Each row is a point. The points of each table are mixes of a few directions, plus a little noise. How many directions does each table use, and how many do they share? Where both have some left over, give the other angles between the two spaces (their principal angles), to ten degrees, smallest first.

First (4 x 3):
[228 74 55]
[176 57 43]
[-85 -28 -20]
[-319 -104 -77]
Second (6 x 3):
[-276 -47 139]
[112 61 -118]
[32 128 -197]
[-189 -84 172]
[172 34 -92]
[151 -90 97]
Directions: first 1, second 2, shared 0; angles 30

First (6 x 6):
[157 96 -151 349 -3 3]
[114 65 -92 244 -9 -21]
[-126 -59 78 -251 20 65]
[-163 -47 25 -271 59 205]
[56 -52 163 -33 -93 -336]
[-37 0 -20 -43 24 84]
Second (8 x 6):
[36 81 165 82 22 44]
[-42 23 -42 -122 -29 74]
[75 142 -169 -409 70 81]
[-169 34 114 244 7 -195]
[-192 -4 20 68 -64 -40]
[254 -74 -183 -189 66 41]
[-99 -91 95 348 -16 -197]
[139 -111 2 -23 -57 192]
Directions: first 2, second 4, shared 0; angles 30, 70

First (7 x 9):
[-19 -234 188 -302 -93 629 462 -112 299]
[-1 -6 5 -8 -3 17 12 -2 7]
[5 69 -56 89 28 -186 -135 33 -88]
[2 18 -13 22 7 -46 -33 8 -22]
[7 80 -64 103 33 -213 -157 39 -104]
[0 2 -3 4 1 -7 -6 2 -4]
[6 72 -58 93 29 -193 -142 34 -92]
Second (7 x 9):
[137 108 30 84 257 -39 -173 11 -208]
[6 114 102 175 263 -207 -152 7 -114]
[-13 -94 30 -120 -238 87 56 10 155]
[-16 137 -13 203 268 -191 70 -1 -122]
[146 -11 152 -58 -203 8 121 65 153]
[-165 -133 -62 -117 -148 98 -102 -46 87]
[-94 -121 -240 -166 -198 245 181 -47 49]
Directions: first 1, second 4, shared 0; angles 40

First (11 x 12):
[-289 -102 26 174 -30 103 -164 181 -43 -40 175 143]
[-121 -49 72 203 62 -146 88 41 -97 -135 83 42]
[-38 -171 14 -104 112 106 11 77 297 283 -12 -277]
[57 102 26 -255 -27 327 52 -202 -241 -180 -41 68]
[234 206 68 46 -94 -272 -1 -138 60 159 -48 -107]
[135 157 12 -14 39 -108 -21 11 40 89 -20 -85]
[-94 -60 45 -82 123 196 118 -30 -139 -166 29 -7]
[184 -2 -298 -232 -65 73 -16 7 -7 -138 -224 209]
[-6 -179 43 143 -117 -226 94 -110 148 113 -33 -70]
[-171 -78 5 305 -98 -215 -198 208 150 153 132 68]
[107 178 -14 -184 94 161 35 -47 -169 -137 -38 19]
Second (11 x 12):
[-20 -33 103 -24 49 -107 213 -68 30 -169 206 120]
[-8 224 69 -31 -255 217 -230 154 -34 -22 -70 -78]
[-32 -242 -18 162 76 -128 121 -81 -137 -117 85 207]
[95 170 -47 -77 -333 145 -252 -26 169 274 -71 -72]
[165 240 173 -147 -201 160 -209 53 44 156 -127 -269]
[-150 -167 -104 -11 115 -62 90 -63 34 -68 41 142]
[6 -104 -24 83 110 -99 102 -31 -65 -48 37 67]
[-19 45 -182 136 238 -149 217 46 27 -51 116 65]
[-133 -192 -9 -112 234 -85 145 -84 49 -93 9 39]
[10 226 8 -77 -196 252 -327 169 -14 128 -235 -226]
[96 -170 22 107 164 -152 122 -78 -114 6 7 18]
Directions: first 6, second 6, shared 2; angles 40, 40, 50, 90

First (8 x 18):
[-124 -141 -79 -174 132 99 -63 151 -100 -89 114 -135 383 144 57 -33 8 253]
[-45 -116 -9 -55 142 103 -20 179 114 -43 146 -185 320 66 108 6 35 155]
[-163 -108 -121 -234 55 45 -85 55 -300 -101 22 -19 285 166 -24 -61 -33 250]
[161 131 113 230 -96 -74 85 -107 239 103 -67 77 -362 -174 -11 56 18 -280]
[-81 -4 -72 -118 -49 -31 -40 -69 -260 -43 -75 97 -3 71 -76 -45 -42 71]
[92 -23 95 143 89 65 52 135 358 43 129 -165 72 -73 117 61 63 -62]
[52 130 9 64 -157 -116 21 -204 -123 51 -166 210 -356 -78 -114 -9 -40 -176]
[105 126 63 148 -114 -88 52 -140 69 77 -109 127 -337 -121 -54 27 -7 -217]
Second (11 x 18):
[18 1 27 24 10 11 20 25 78 16 34 -28 -11 -25 37 3 -5 -29]
[-102 66 -17 -234 -212 -98 43 -199 -394 32 -69 283 -420 -55 -26 -195 -314 -128]
[-162 14 -221 -198 -93 -93 -150 -202 -638 -126 -276 229 86 216 -279 -29 40 221]
[84 -34 53 160 125 67 9 135 329 8 87 -191 192 -17 66 104 147 15]
[-26 32 26 -83 -86 -36 48 -63 -89 35 16 100 -218 -59 34 -87 -158 -96]
[-39 -22 -116 -8 43 -7 -99 -24 -185 -81 -120 2 232 143 -142 73 160 178]
[129 -14 163 174 91 78 107 167 515 86 205 -200 -18 -154 206 43 5 -148]
[52 -6 61 68 37 29 41 65 198 33 80 -80 -5 -61 81 15 0 -60]
[-91 21 -95 -140 -90 -58 -49 -126 -358 -43 -131 163 -66 74 -121 -57 -59 64]
[65 -34 23 132 111 55 -11 111 234 -8 47 -154 204 13 31 98 154 50]
[76 -11 92 113 65 51 53 105 302 41 114 -128 25 -79 114 35 28 -68]
Directions: first 2, second 2, shared 1; angles 50
